Every row gives one point. The points of each table are mixes of a few directions, plus a little noise. Count the directions of each table, and those that both share. Where both have some left over, give the other angles between the two spaces (their principal angles), to ten degrees, smallest first.

First:
[[ 3.4  0.9]
 [-7.7 -2.0]
 [ 0.8  0.2]
 [ 4.2  1.1]
 [-0.7 -0.3]]
Second:
[[ 2.1  7.1]
 [-1.2 -4.1]
 [ 0.2  0.8]
 [-1.0 -3.6]
 [ 1.5  5.1]
 [-1.2 -4.0]
 [-0.4 -1.2]]
Directions: first 1, second 1, shared 0; angles 60

First:
[[ 2.0 -1.5  3.4  0.9 -2.0 -4.1]
 [-4.0  1.5  3.9  7.0  4.6  3.3]
 [ 0.4 -0.4  1.3  0.5 -0.5 -1.2]
 [ 1.9 -0.6 -3.5 -4.6 -2.5 -1.3]
 [ 1.2 -0.1 -4.2 -4.2 -1.7  0.2]
 [ 3.2 -1.4 -1.5 -3.9 -3.5 -3.1]
 [-4.7  2.3  0.4  4.7  5.2  6.0]]
Second:
[[  0.0   0.1   0.1  -0.2   0.3  -0.1]
 [  0.8  -2.4   0.1   0.5  -4.8   4.1]
 [ -0.5   1.3  -0.2  -0.3   2.8  -2.3]
 [ -1.0   2.9  -0.1  -0.4   5.1  -4.5]
 [ -0.1   0.2   0.1   0.1   0.6  -0.5]
 [ -0.9   2.6  -0.1  -0.5   5.2  -4.3]
 [ -0.5   1.5   0.1  -0.3   2.7  -2.4]
 [  2.2  -6.2   0.3   1.2 -11.3  10.0]]
Directions: first 2, second 1, shared 0; angles 80

First (8 x 11):
[[  9.2  -2.9  -1.2  -7.3  11.0   3.3  -0.7  -4.4  -5.1 -10.2  10.8]
 [ -3.3   1.1   0.4   2.6  -4.1  -1.3   0.3   1.6   1.9   3.8  -4.0]
 [ -3.3   1.1   0.4   2.7  -4.1  -1.2   0.3   1.5   1.9   3.6  -3.9]
 [ -3.3   1.0   0.4   2.6  -4.0  -1.2   0.3   1.5   1.7   3.6  -3.9]
 [  3.0  -1.1  -0.4  -2.5   3.7   1.1  -0.2  -1.5  -1.8  -3.3   3.5]
 [ -2.2   0.6   0.3   1.6  -2.5  -0.8   0.1   0.9   1.2   2.3  -2.4]
 [ -0.3   0.1   0.1   0.2  -0.4  -0.1  -0.1   0.1   0.2   0.4  -0.4]
 [  0.2  -0.2   0.0  -0.2   0.3   0.1   0.0  -0.1  -0.2  -0.3   0.3]]
Second:
[[  1.6   5.4  -1.1   3.4  -6.9   0.5  -2.5   2.1  -3.5   5.0  -2.8]
 [  6.8   2.5   2.0  -0.8  -0.3   1.8  -1.7  -4.1  -5.6  -2.6   1.2]
 [ -1.9  -2.4  -1.3   2.0   1.9  -1.8  -1.3  -1.3   4.4  -2.9   3.6]
 [ -0.9  -3.5  -1.8  -5.5   7.4   0.5   2.6   1.5   0.7  -1.9   2.1]
 [ -2.8  -0.2   4.0  -2.2   2.0  -3.7   3.3  -4.4   2.2   3.1 -10.4]
 [ -0.3  -0.8   0.5  -0.5   4.2  -3.5   0.0  -5.0   3.0  -1.3  -2.3]
 [ -1.5   0.9  -0.5   4.0  -5.9   1.5  -1.3   3.4   0.2   1.2   1.9]
 [  0.6  -1.9  -1.5  -1.6  -0.5   4.8   0.8   5.9  -2.6  -1.9   6.7]
 [  2.2  -0.1   3.4   1.4  -1.3   0.2  -0.7  -4.2  -0.4  -2.8   0.4]
 [ -4.2  -2.3  -3.9   1.8  -1.1   1.2  -0.4   6.7   3.2   0.3   5.5]
 [  0.2   2.2  -0.2  -2.0   0.9  -1.4   1.1  -0.5  -1.5   3.8  -5.7]]
Directions: first 1, second 5, shared 1

First, 11 rows:
[[  1.6   3.2   4.6   2.5   2.3   0.1   0.7  -0.7  -3.6  -1.3   2.8  -1.3
   -0.1   0.5  -3.8   0.7   0.8  -0.1]
 [  3.9   4.0   3.7  -0.4   1.8   0.4  -3.7  -1.3  -4.1  -1.1  -0.4  -1.5
    1.2   1.5  -4.2   1.3   2.5   1.8]
 [ -2.5   1.1  -0.6   2.7   1.2   2.5   1.4   0.1   0.6  -2.9   0.0  -0.8
   -1.9   0.8  -0.6   0.3  -4.0  -0.7]
 [ -1.1  -0.2  -2.6   1.5   1.3  -0.5  -6.3  -2.7  -6.3   3.7   2.4   3.1
   -1.3  -0.5  -2.8  -1.5  -2.4   1.8]
 [  1.2   3.5   2.8   0.5   0.4  -0.3  -4.3  -1.1  -5.2  -1.7   2.2   2.4
   -1.1   0.1  -5.5  -0.8  -2.0   1.3]
 [ -3.3  -4.3   0.1  -1.1  -4.2  -2.9   9.3   3.9   7.7  -0.8   2.0   2.2
   -0.6  -3.1   5.2  -1.9  -0.7  -3.9]
 [  5.8   0.2   0.3   0.3  -1.2   0.5  -4.8  -3.2  -3.8   3.2  -0.6   2.0
    1.9   0.0  -4.2  -0.8   2.2   2.5]
 [ -1.9  -4.0   0.2   2.6   0.9  -1.6   8.7   1.1   3.6   3.5   2.8  -2.6
    0.8  -1.5   5.0   0.3   3.2  -3.1]
 [  2.7  -2.4  -1.4  -2.6  -3.1   2.6   5.5   2.0   9.5  -2.2  -6.7  -3.4
    2.7   1.0   5.1   1.6   3.1  -0.9]
 [  4.7   1.7  -0.1   1.6   0.0   4.2  -2.6  -2.4  -0.7  -1.0  -3.7  -1.4
    1.2   2.0  -3.3   1.0   0.2   2.0]
 [-11.1  -2.9  -7.0  -7.5   0.6  -4.9  -3.9   4.2   2.2   0.6  -0.8   1.5
   -2.8  -0.9   9.0  -0.2  -2.9  -0.6]]
Second, 10 rows:
[[  1.1  -1.4   0.4  -7.9  -2.5  -5.8  -3.1   2.2   0.8   2.3  -0.7   2.2
    2.1  -1.4   3.0  -0.6   5.2   0.9]
 [  3.6   1.8  -0.2   2.0   1.4   5.7   0.2  -1.4   1.9  -2.6  -5.2  -4.7
    1.4   3.1  -1.2   2.5   0.6   1.1]
 [  1.3   2.9   8.4  -3.6   0.1  -6.1   2.8   3.1  -1.5  -1.7   4.7  -0.2
    1.1  -1.5  -0.8   0.3   5.4  -1.4]
 [  1.9  -1.7  -4.1   3.6   3.5   2.4  -4.5  -4.7  -4.9   6.7  -0.9  -2.2
    1.4   1.2  -0.6   1.1   2.1   2.4]
 [-10.6   3.9   0.8  -1.3   8.2  -3.9  -2.7   2.6  -6.0  -1.7   5.0  -3.6
   -3.8   1.1   2.9   2.5  -1.6  -1.0]
 [  2.1  -0.4  -1.0   3.2  -1.0   2.8   0.7  -1.8   0.5   0.0  -0.8   0.7
    0.0   0.1  -2.3  -0.8  -2.0   0.3]
 [  5.7  -4.3  -1.1   7.8  -5.9   3.1   2.9  -4.5  -0.4   4.2   3.2   7.4
   -0.3  -3.3  -6.4  -5.1  -4.4  -0.2]
 [  0.0   2.7   0.3  -0.9  -0.5   2.8  -0.6   1.0   2.1  -5.6  -3.5  -1.1
   -1.0   1.7  -1.0   0.9  -2.8   0.3]
 [ -2.6  -1.0   1.1  -1.7  -0.1  -2.9   3.6   2.6   2.3  -0.1   1.6  -0.7
    0.0  -1.1   3.5   0.2   1.7  -2.0]
 [ -2.6  -2.6  -4.9  -1.4  -3.2   1.8   0.5   1.1   5.2  -1.7  -3.5   2.1
   -1.1  -0.3   3.0  -1.1  -4.2  -0.3]]
Directions: first 6, second 6, shared 6
